Each row of a before or after table is a point. One or more steps were done to the points. Then noise was added and the rows were shuffled. The steps act on how far a point lies along the listed directions, d1 being the first. Write out the steps. A step turns or swaps two directions, mirrors them in a line or flattens them onto one, adds a multiple of one to another, or multiplies one. Angles are multiples of 10 degrees, from the lower direction toward the higher: turns from -170 to 170, lines from 10 to 170 but not 90. Use the fewest steps. Two steps may share a direction if one is a turn and the other turns, adds or multiplies; they go together, in the order done. Otherwise the lowest direction goes first.
In the rows, zero is written as 128.

Directions:
(1): [184 105]
(2): [105  72]
Before, 14 rows:
[[129 168]
 [178 165]
 [109 124]
 [150 154]
 [ 98 139]
 [111 200]
 [178  59]
 [210 120]
 [162  53]
 [170  89]
 [ 92 100]
 [208 127]
 [114  74]
 [167 107]]
After (14 x 2):
[[155  99]
 [ 74 151]
 [ 50  85]
 [ 40 107]
 [197 129]
 [100  44]
 [112  55]
 [170 117]
 [131 152]
 [154  65]
 [145 158]
 [101  92]
 [103 167]
 [ 82  92]]
Steps: turn d1 and d2 by 100 degrees

Directions:
(1): [ 58 104 132  85]
(2): [ 91 164  69 162]
Before (8 x 4):
[[140 128 129 126]
 [ 22 145  91 116]
 [ 58 116 104  99]
 [168 151  87 171]
 [182 118  98 181]
 [101  89 117  80]
 [ 45 130  52 113]
 [ 55 155  58 142]]
After (8 x 4):
[[ 80  95 141  76]
 [119  70 147  62]
 [ 63 135  77 131]
 [ 69 104  90  95]
 [150 137  63 202]
 [150 168  59 189]
 [ 50 114 131  91]
 [141 127 123 127]]
Steps: add -0.7 times d1 to d2

Directions:
(1): [117 119 120  37 185 160 106 179 104]
(2): [148 126  79  79 133 152 133  27 144]
(3): [142  78 216 111 144 107  76  95 162]
(4): [ 69 154 141 176 162 193  78  95  98]
(5): [191  84 129 148  94 220 125 152 135]
Before:
[[182 105 122 116  90  93 144 119 156]
 [169 119 143 147  94  77 122  43 178]
 [158 154  90 203  52  96 179 105 142]
 [110 152 101 115 114 109 144 178 117]
 [123 100 188 144 133 168  54  62 147]
 [160 155 134 173 110 160 139 147 149]
 [154 105 114 104 128 133 153 144 104]
 [150 145 139 187  82  88 180 198 125]
 [153 117 180 121 120  62 140  81 158]
 [ 98 138 182 249  89 102  91 125 146]]
After (10 x 9):
[[155 156 100 188  68  98 195 152 131]
 [156 110 180 116 117  57 147  83 160]
 [115 108 199 159 135 165  50  78 143]
 [157 161 123 165 110 168 139 121 145]
 [103 146 142 250  77 114 107  73 150]
 [178 101 120 107  99 102 139 115 156]
 [163 147  64 155  71 116 173  56 151]
 [148 105 118 110 127 131 141 148 100]
 [113 155  91 120 109 105 154 169 120]
 [173 110 146 119 113  79 113  40 180]]
Steps: turn d2 and d3 by 20 degrees; turn d1 and d2 by -30 degrees; add 0.3 times d5 to d4

Directions:
(1): [140 161 121 190 122 158 177 123 226 108  69 135]
(2): [ 95 108 215 105  99 150  54  94 146  89  76 127]
(3): [160 155 156 124 225 106  87 110 179 142 159  68]
(4): [187  74 129  92 125 185 124  92 173 164 171 195]
(5): [ 88 121 161 111 136 110 199  85 141  48 198 134]
(6): [163 140  99 113  75  87 141  20 120 151 107  80]
Before (14 x 12):
[[ 67 125 137 131  42 119 174 121 100  62 115 160]
 [170 135  53 140 144 137 165 179  89 176 154 146]
 [156 102 106 109 172 127 139 145 127 139 172 140]
 [108  98 140 118  84 138 136 116 134  85 117 169]
 [113 142  91 141  90 108 204 147  62 127 134 133]
 [134 120 118 109 112 109 200 116  89 140 241 167]
 [115 106 152 103 124 113 159 115 120 107 157 128]
 [137 144 108 141 132 109 224 122 129  91 151  97]
 [109 101 166 112  84 182 110 150 138 130  95 208]
 [ 82 134 150 144 123 126 184 163  97  82 145 134]
 [143 121  87 141 112 148 147 145 147 129 177 151]
 [104 123 114 151 125 121 192 120 127 105 141 110]
 [ 84 160 104 169 114  96 245 132 122  67 153 125]
 [137 109 124  83  95 138 131 157  74 164 196 179]]
After, 14 rows:
[[102 174  84 131 120  66 165 148  60 148 128  97]
 [105 164 187 162  54 134  80 117 141 129  36 122]
 [134 109 187 106 137 160  57 150 127 121  93 109]
 [126  98 134 113  82 133 130  93 127 104  87 142]
 [102 183 147 155  56 105 157  94 144 109  74  98]
 [124 130 196 107 164 131  10 142 124 152  94  93]
 [ 89 130 197 110 104 125 132  67 126  54 115 114]
 [117 110 166 126 144 142  77 138 133 141 108 102]
 [144 126 132 135 112 129 110 146 133 156  78 113]
 [123 187 122 154 179  84  69 177 126 152  95  64]
 [113 164 199 134 163 120  96 122 144 101  87  76]
 [156 145 157 125 144 112  73 108 116 166  96  72]
 [122 148  90 149 136  94 107 164 101 139 101 104]
 [ 97 125 141 127  80 126  93 120 116  99 126 114]]
Steps: turn d1 and d6 by -150 degrees; turn d2 and d5 by -160 degrees; turn d3 and d4 by 110 degrees

Directions:
(1): [122  89  86  50 115 173 105 130 112  68 145 167 171 158 120  87 223 169]
(2): [152  86 209 154  81 171 143 111 125 164  78 142 141 236 182 128 137 126]
(3): [189 185 113 140 118 110  89  86 102 103 225  75 154 207 121 109 106 101]
(4): [127 124 117 183  81  94 207  68 210 106 177 166 176 110 137 153 149 171]
(5): [ 98  58 117 152  65 133 172 169  64  67 173 121 123 102 171 116  96  56]
Before (14 x 18):
[[152 182 157 138 169 118  82 123 137 202  51 147 100 192  94 162  91 138]
 [172 137 201 155 120 134 118 112 108 173 110 113 116 165 137 120  94 117]
 [ 80 143 130 143 180 103 138 160 120 165  89  90 100  19 114 126  77  90]
 [160 207  99 115 175  72  58 124 112 159 165  75  64  77 100 152  12  77]
 [102 100 138 134  90 136 159 105 170 120 127 149 153  98 139 148 172 127]
 [130 123 125 113 132 142 103 123 135 139 122 119 168 164 149 140 157 154]
 [155 158 207 166 176 122 127 126 166 212  57 110  87 146 127 154  87 140]
 [130  94  44  85 133 116 142 107 141  53 172 140 164  84  76 115 162 183]
 [132  83 104  59 131 145 108 113 109 127  91 137 124 132  74 114 179 193]
 [118 174  44 180 139  61 125 132 111  63 249  99 120  84 110 125  79  99]
 [139 145  86  72 130 113 129  82 146 116 188 153 196 119  85  91 180 176]
 [147 197  99 157 190  58  96 126 176 132 153  45 116  76  96 137  69 152]
 [134  83 119  80  81 177  92 175  42  83 171  83 127 167 162  89 131  63]
 [182 210 157 104 202 143  43 142  98 196  76  78  90 195 124 138 118 122]]
After, 14 rows:
[[118 120  53  44 137 155  79 131  73  47 203 110 185 124 102  49 184 114]
 [111 147 171 173 158  70 174 136 156 217 101 103  96  20 108 159  37 101]
 [144  76 161 123  76 149 145 108 113 101 143 161 162 153 154 103 163 140]
 [ 62 118  34  89 172 107 127 148 173  73 147 206 140  43  91 118 207 210]
 [115  90  10  62  72 117 137 110 141  14 250 193 175  68 118 105 175 156]
 [112 127 159 106 148 161  96 142 121 168  73 107 102 115 123 134 140  98]
 [ 83  70  42 108 114 110 157 167 135  17 174 114 155  39 130  99 141 146]
 [156 120 119 208  45 104 208  99 121  69 227 116 162 155 203 145 108  77]
 [175 189 140 134 131 115 128  60 225 170 139 116 171 161 117 150 159 201]
 [126 130 163 177 126 122 133 137 144 167 110  98 149 126 168 174  91 115]
 [126  41 133 121  67 168 156 156  63  50 185 124 145 185 154  92 146  85]
 [168 151 151 201 123  59 128  96 111 188 120  53  74 125  95 164  23 105]
 [130 156 121 153 196  80 127 127 153 173  79  91  79  35  74 171  39 137]
 [119  90 107 169  52 124 164 147  78  72 171 160 151 184 156 141  84  71]]
Steps: turn d1 and d5 by -150 degrees; multiply d1 by 1.6; turn d3 and d4 by 120 degrees

Directions:
(1): [193 104  74  69 173 152 180 167 119 131 171  93 214 213 143 136  86 116
 143 187  87 113  77 159 123  93 166 137 138  88 200  89]
(2): [178 174 126 104 125 147  77 203 131 185 167 163 167  87  93 176 117  86
 163  59 120 132 202  64 134 140 130 104 212 162 155  58]
(3): [136  75  85  69 105 196 113  96 158 174 158 204 117 131  61 133 173 166
  96 118  66 181  84 105  98 134 146 222 135 178 127 187]
Before, 14 rows:
[[121 139 120 140 173  73 175  91 103  81 116  90 171 194 165 114  99 130
  120 163 115 122  84 178 160  72 103  92  70  57 132 130]
 [109 120 151 134 137  91 159 115 117  97 122  93 123 136 181 125 130 128
  102 145 159 104 132 158 156 139 115  96  95 120 107 123]
 [148 109 118  99 109 158 102 108 166 165 153 172 137 109 116 123 136 145
  117 102 116 148 149 105 109 121 118 160 157 157 129 144]
 [143  46  66  93 156 167 205 113 118  89 167 109 168 209 144 111 124 161
  100 230  89 141   9 173 134  76 175 207  55  82 156 157]
 [148 100 112 140 163 149 150 147 120 115 132 108 166 145 152 123  90 124
  112 166  98 150  78 126 118 134 153 128 107 100 163  94]
 [174 166 138 101 121 134  95 191 133 195 168 160 140  87  91 170 128 113
  149  70 128 126 189  77 140 164 107 120 187 161 116  98]
 [136 157 159 103  94 138  33 141 158 190 152 214 102  35  82 151 177  98
  145  11 139 156 207  59 135 151 131 146 212 199 116  91]
 [128 125 140 116 145  99 135 128  92 131 118 120 146 141 129 129 117 108
  131 124 145 121 139 114 144 116 116 102 127 110 127 105]
 [129  96 110  94  98 170  67 120 178 191 156 211 102  89  32 153 201 119
  121  85  86 188 134  73  81 152 138 200 151 199 106 167]
 [154 138 142  91 147 146  96 149 141 135 129 119 153 137 115 144 115 128
  137 119  84 159 138 125 114 114 150 142 134 112 122  97]
 [138 137 142 130 145 135  79 172 121 124 135 129 125  96 117 128 127 113
  117 108 137 130 178 130 148 133 104  82 165 113 148  89]
 [121  70 124 130 127 124 187  73 127  91 138 105 124 173 134  94 136 159
   99 183  86 139  41 180 124 109 121 174  78 116 144 187]
 [160  82  76  87 148 150 166 136 129 137 135 124 180 199 154 108 105 134
  134 198 105  96  79 158 124 104 152 158 114  87 167 126]
 [175 123 133  59 106 171  64 154 161 237 167 222 104  56  66 160 165 120
  133  49 104 156 191  54 101 155 111 169 207 221 106 108]]
After (14 x 32):
[[115 144 158 179 130 129  95 146 120 124 109 136 113  64 133 130 114 110
  119  99 138 153 147  81 127 169 122 100 129 137 116  91]
 [149 132 145 126  86 148  86 143 146 169 165 186 117  67  72 151 158 118
  126  52  91 162 158  72 131 148 101 148 177 192 136 134]
 [ 98 156 153 163  90 118  68 133 141 160  97 172  92  60 129 120 144 121
  145  77 172 107 196  84 140 155  99 111 151 153  86 125]
 [163 130 123  86 137 126 136 166 125 147 166 128 167 132 142 160 121 111
  122 113 128 116 162 114 151 144 130 104 156 146 144  80]
 [102  60 122 110 152 108 194  40 133  69 109  90 111 202 180  66 145 156
   98 213 126 118  26 218 125  93 165 179  54  80 130 179]
 [105 153 157 162  77 157  46 156 137 164 143 215  75   2  73 164 177 120
  125  37 154 166 200  29 158 153 110 151 156 195  74 116]
 [ 82  55 107 126 120 137 146  50 165 112 111 144  78 153  91  99 191 155
   93 182 100 164  49 160  81 128 140 205  53 138  87 226]
 [ 93  43 138 117 138 110 194  29 140  99  93 105  63 165 172  64 149 186
   83 212 133 125  42 206 101 114 107 179  36 114  78 211]
 [130 120 137 120 150 101 136 128  93 134 116 120 147 138 127 132 119 110
  127 118 145 119 142 111 144 117 114 103 130 111 129 104]
 [112 110 147 147 145  88 191  97 112  96 112  75 107 169 171  97 120 158
  117 194 152  94  80 187 140 139 110 129  56  88  96 173]
 [151 200 138 134 143  96  84 154 120 161 147 162 175 102 104 171 119  91
  146  48 113 151 190  79 163 103  84  79 168 128 127  80]
 [127 112 137 135 160 123 125 140 111  87 120  95 126 142 145 101 118 133
  104 163 133 120 127 181 144 113 110  93 118  76 153 116]
 [118  91 127 125 113 137 134  69 160 123 125 137 115 128 146  96 137 164
   99 143 135 136 114 147 115 113 112 161 107 128 111 178]
 [107 142 170 133 132 116  93 113 137 101  91 101 110 122 132 123 123 143
  122 121 115 155 139 144 122 122 134 126  92 102  84 125]]
Steps: turn d1 and d3 by 150 degrees; turn d2 and d3 by -150 degrees
